Each row of a before or after table is a point. One or more steps were done to the points. Then noise was added and the rows were shuffled. The steps act on columns, c1 being the first. What was done? A step turns or swaps two columns, mirrors them in a line or flattens them onto one, adds a multiple of one to another, or multiplies or shifts one. Angles are multiples of 10 degrees, from the lower column toward the higher: turns from -170 to 170, lines from 10 to 170 but not 90. Use the fewest steps. Two steps may share a column if one is a turn and the other turns, adds or multiplies; they go together, in the order done. Otherwise the lowest column goes first.
In the rows, zero is written as 128.

Before (14 x 2):
[[160 122]
 [135 101]
 [159  84]
 [137 125]
 [154 137]
 [166 153]
 [128 184]
 [143 124]
 [101 149]
 [112 133]
 [214 102]
 [129 115]
 [175 102]
 [153 119]]
After, 14 rows:
[[112 126]
 [154 149]
 [101 134]
 [160 138]
 [129 116]
 [175 126]
 [153 131]
 [128 185]
 [165 172]
 [215 146]
 [135 105]
 [160 100]
 [141 132]
 [136 129]]
Steps: add 0.5 times c1 to c2

Before, 11 rows:
[[110 102 131]
 [170 157 121]
 [ 89 117  99]
 [180 167 142]
 [106 100 127]
 [ 87 125 141]
 [152 138 141]
 [171 111  74]
 [186 103 119]
 [181 170  96]
 [192 130 124]]
After:
[[173 128 134]
 [159 167 167]
 [102 151 148]
 [166 107 175]
 [165  86 136]
 [114 150 113]
 [117 147 111]
 [169 153 123]
 [ 99 123 118]
 [155 107 147]
 [145 112 123]]
Steps: multiply c1 by 0.7; turn c2 and c3 by 150 degrees

Before:
[[ 65 186 158 132 108 174]
 [165 163 112  98 119 102]
 [111 117 145 108 134  90]
 [145 102 130 111 128 155]
 [135  97 110 116  96 103]
 [138 114 144 156 117 130]
 [103 201 186  99  79 154]
 [167 114 132 116 120  93]]
After:
[[135 119 109 122  76 168]
 [150 173 112  88 101 125]
 [163 166 186 147 139  61]
 [152 143 144 140 150 162]
 [144  91 132 108 131 126]
 [132 138 134  85 127 164]
 [ 97 118 140 123 135 135]
 [135 146 162 189 139  54]]
Steps: mirror c1 and c4 in the line at 130 degrees; mirror c2 and c6 in the line at 160 degrees; add 1 times c3 to c5

Before:
[[133  94 125 127 133  74 110 151 133]
 [167 159 171 160 104  80 123 177 108]
 [165 129 162 126 111 166 167 136 114]
 [124 124 140 171 117 114 163 136 156]
 [136 171 136 128  81 136 110  94 125]
 [ 76 135 125 159 142 117 125 149 120]
 [ 98 179 180 138 200  73  88 120 159]
 [141 112  88 140  89 143 171  98  88]
 [183 119 172  56 144  78 146 113 108]
 [112 175 136 204 134  78 109  91 112]
 [129  84  91 142 128 130  82 101  93]
 [135 165 112 110 148 107 177 142 118]
 [151  98  89 105 172 108  90 137 125]]
After (13 x 9):
[[108 114 123 108 142 109 137 142 119]
 [ 88 130 130 139 127 131 130 102  92]
 [ 86 108 124 139  99 146 163  98  89]
 [188 168 149 140 175  69  78 120 156]
 [123 121 123 126 130  74 134 150 137]
 [142 151 139 202 134  77  95  90 114]
 [154 104  83 126 112 168 145 136 112]
 [137 129 179 157 139 119 126 151 119]
 [142 109 131 172 119 117 149 134 158]
 [ 87 134 114 105 155 112 120 140 125]
 [157 115  63  57 139  81 146 113 109]
 [134 155 120 129  98 133 101  96 121]
 [162 145  83 161 111  77 108 176 106]]
Steps: turn c1 and c3 by -100 degrees; flatten c2 and c7 onto the line at 130 degrees; multiply c5 by 0.7

Before (13 x 11):
[[120 150 125 135 114 120  77  94 116  99 110]
 [172 130  56 171 142 176 130 100  83  99 170]
 [ 84 107 136 122 124 129 107  86 127 128 122]
 [ 99 154 138 129  97 112 138 119 128 106 123]
 [ 98 132 114 141 118  90 122 109 142 106 141]
 [123 143 133 108 127 136 134  81 162 127 119]
 [174 125 119 185 140 181 123 113  97 104 182]
 [143 139  94 136 112 183 125 116  84 115 175]
 [112 147 137 132 148 111 137  83  96 116 126]
 [170 102 100 149  99 137 131 130  83  94 131]
 [ 86 119 131  95 135 194 123 128 149  53  98]
 [ 92 144 127 136 128 111 120 132 136 140  90]
 [126 141 129 103 147 102 118 128 129 129 151]]
After, 13 rows:
[[ 14 143 132 107 127 131 117  94 163 127 119]
 [124 144 128 136 129 111 128 163 139 139  89]
 [ 75 132 117 143 118  90 135 138 145 109 143]
 [145 102  97 151  99 137 153  90  81  95 128]
 [ 76 129  55 171 141 176 171  65  83 101 167]
 [112 117 130  94 136 195  89 171 148  56  99]
 [ 16 149 135 132 148 109 139 103  92 116 126]
 [ 14 109 137 121 124 131 100 133 128 129 121]
 [103 139  93 136 110 183 135 104  83 115 178]
 [128 141 129 103 148 104  92 130 130 130 151]
 [ 44 151 125 137 112 118  86 106 116  98 113]
 [ 95 154 139 132  96 113 139 147 130 107 123]
 [109 127 121 186 137 179 181  74  96 106 183]]
Steps: multiply c8 by 2.5; turn c1 and c8 by -70 degrees; add 1 times c4 to c7

Before, 13 rows:
[[148 132 101 160  79 122 118 179 148 133 105 156 103  80]
 [146 136  97 167 154 114 164 116 110 145 100 116 133  89]
 [117 149 124 165 141 128 116 119 152 165 127 138 101  72]
 [119 126  94 152 113  84 144  89 157 140 103 152 139  81]
 [134 177  96 158 109 139 141 106 131 144 100 168 135  99]
 [144 137 163 131 106 119  84  84  96 144 102 112 131  99]
 [134 160 136 126 132  88 158 127 128 157  95 158 118  87]
 [135 102 108 117 124 112 120 151 105  80 175 217  83 144]
 [121 165 125 187 133  92 130 146 128 124 107 152 172  90]
 [154 128 127 108 120 120 104 155 160  42 145 182  82 171]
 [143 117  85  87 118 107 105 171 139 118 189 178  90 181]
 [150 130  97 134 152 131 116 155 143 140 102 174 153  73]
 [ 82 117 171 130 108 149  83 118 106 138  62 112 119 132]]
After:
[[143 115  85 107 127  87 105 188 137 123 189 178  89 180]
 [150 133  96 131 163 134 114 147 143 137 102 173 152  73]
 [148 134 100 122  96 161 118 172 147 131 107 156 103  79]
 [147 142  98 113 141 167 165 107 112 142 100 116 133  89]
 [153  98 126 119 142 107 103 160 160  46 145 181  82 172]
 [133 181  95 137 111 158 142  95 131 126  99 167 136 100]
 [134 168 136  89 131 127 157 116 129 144  97 157 118  89]
 [143 141 163 119  83 130  86  77  96 141 102 112 131  99]
 [135  86 107 112 107 116 120 165 105  92 176 216  82 146]
 [122 162 125  93 133 187 130 139 128 111 106 151 172  90]
 [ 82 121 170 149  93 130  84  98 105 141  62 111 119 132]
 [119 128  96  83 135 151 144  82 158 141 103 154 139  80]
 [117 160 125 128 160 165 116 120 151 155 128 138 101  71]]
Steps: turn c2 and c10 by -20 degrees; swap c4 and c6; add 0.7 times c9 to c5; add 0.3 times c11 to c8

Before (10 x 18):
[[100  63  78 125 131 131 127 107 135 146 154 108 157 196 130 155 141 168]
 [132 142 138 129 115 128 133  95  60 139  77 108 118 114 103 101  59 155]
 [116  19 154 155  82 135 138 120 127 136  96 125 132 115 112  32 151 129]
 [ 98 150 170 143 132 130 127  81  72 146 159 114 114 120 100 154 116 105]
 [105 142 163  99 133 125 129 158 143 137 121 153 146 127 125 137 121  95]
 [100  86 130 124 132 149 139  85 134 129 158 162 151 124 117 155 152 125]
 [104 145 170 163 102 177 153  84 126 145 158 112 142 144  99 103 143 101]
 [148 136 142 156 132 130 118  85  76 112 133 113 167 135 147 138 116 112]
 [ 97 148 132 142 125 132 145 126 108 112 107 115 151 112 126  95 140 154]
 [104 150 149 123 115 145  54 165 135 136 106 148 111 127  96 123  97  95]]
After, 10 rows:
[[146 114 141 145 132 130 138  85 215 108 132 114 166 134 148 187 117 112]
 [ 99 116 149 113 113 145  80 165 115  20 106 147 112 128  96 122  96  95]
 [153 232 152 145  84 134 126 121  68 147  97 126 131 116 111 202 152 129]
 [100 123 164  88 133 125 119 157 111 135 120 154 145 128 124 100 119  93]
 [124 198  77 115 132 133 110 108 134 133 154 110 156 196 129  98 140 168]
 [ 98 118 172 154 102 177 126  82 114 170 158 112 142 144  99 151 142 100]
 [ 92 119 132 132 126 134 152 127 139 148 107 115 153 112 125 179 141 155]
 [128 113 136 121 115 128 119  95 216 141  74 108 117 115 103 236  60 153]
 [117 177 130 114 133 150 135  84 136 145 158 162 150 125 118 100 152 125]
 [ 92 115 171 133 131 128 111  82 230 133 160 115 114 120 100 180 115 104]]
Steps: mirror c1 and c2 in the line at 170 degrees; shift c4 by -10; multiply c7 by 1.6; turn c7 and c10 by 70 degrees; multiply c9 by 2; turn c9 and c16 by -140 degrees

Before, 8 rows:
[[127 112 183 151 132 170 107 179  85  94 119  92 124 143 163  85 100  83
  123 160 164  84 174 149]
 [ 79 123 158 158 119 149 131 116  89 127 106 152  95 123 124 123 142 138
  127 167 126 107 108 125]
 [134 113 171 154 107 175  84 116 169 159 120 141 170 135 151 144 106  96
  152  89 178  76 120 171]
 [117  85 182 135  68 139 149 100 141  81 149 147 109 180 152 124 103 108
  143 115  99  66 129  94]
 [ 96 131 151 156  78 134 111 146 101 119 110 143 135 104 163 130 184 109
  117  99 116 142 123 107]
 [128 122  79 138 114 156 145 113 132 138 127 151 189  81  84 119 118 140
  129 157 128 114 122 142]
 [149 169 172 172 145 158 107 116 133 101 104  99 132 128 113 114 136 110
   94 181  95 100 137 157]
 [106 160 197 172 134 159 108 145 152 176 155 131  67 130 140 104 187 115
   77 106  92 114 155  67]]
After (8 x 24):
[[134 113 172 165 140 158  84 115 169 167 121 141 170 135 151 144 106  87
  159  90 177  75 121 171]
 [150 169 173 178 124 100 108 117 132 144 105  99 132 128 113 115 135 105
   91 180  95 100 136 157]
 [118  85 183 157 180  98 149 100 141 103 148 147 109 179 153 124 104 102
  162 114 100  67 129  93]
 [127 113 184 186 125 114 107 179  84 124 120  93 125 144 162  85 100  69
  121 160 163  85 174 149]
 [128 122  78 153 142 143 145 112 133 142 127 151 189  82  84 119 117 145
  135 156 128 112 122 143]
 [ 95 131 152 145 177 108 111 146 101 144 111 144 135 104 161 130 183 103
  135  99 116 143 123 106]
 [106 160 198 152 139 150 109 145 151 192 155 131  66 129 140 105 187 111
   80 105  93 115 155  68]
 [ 78 123 157 157 136 122 132 115  89 151 107 152  96 124 123 122 142 141
  130 167 128 106 108 125]]
Steps: turn c4 and c10 by 50 degrees; turn c4 and c6 by -60 degrees; mirror c5 and c19 in the line at 100 degrees; multiply c18 by 1.3
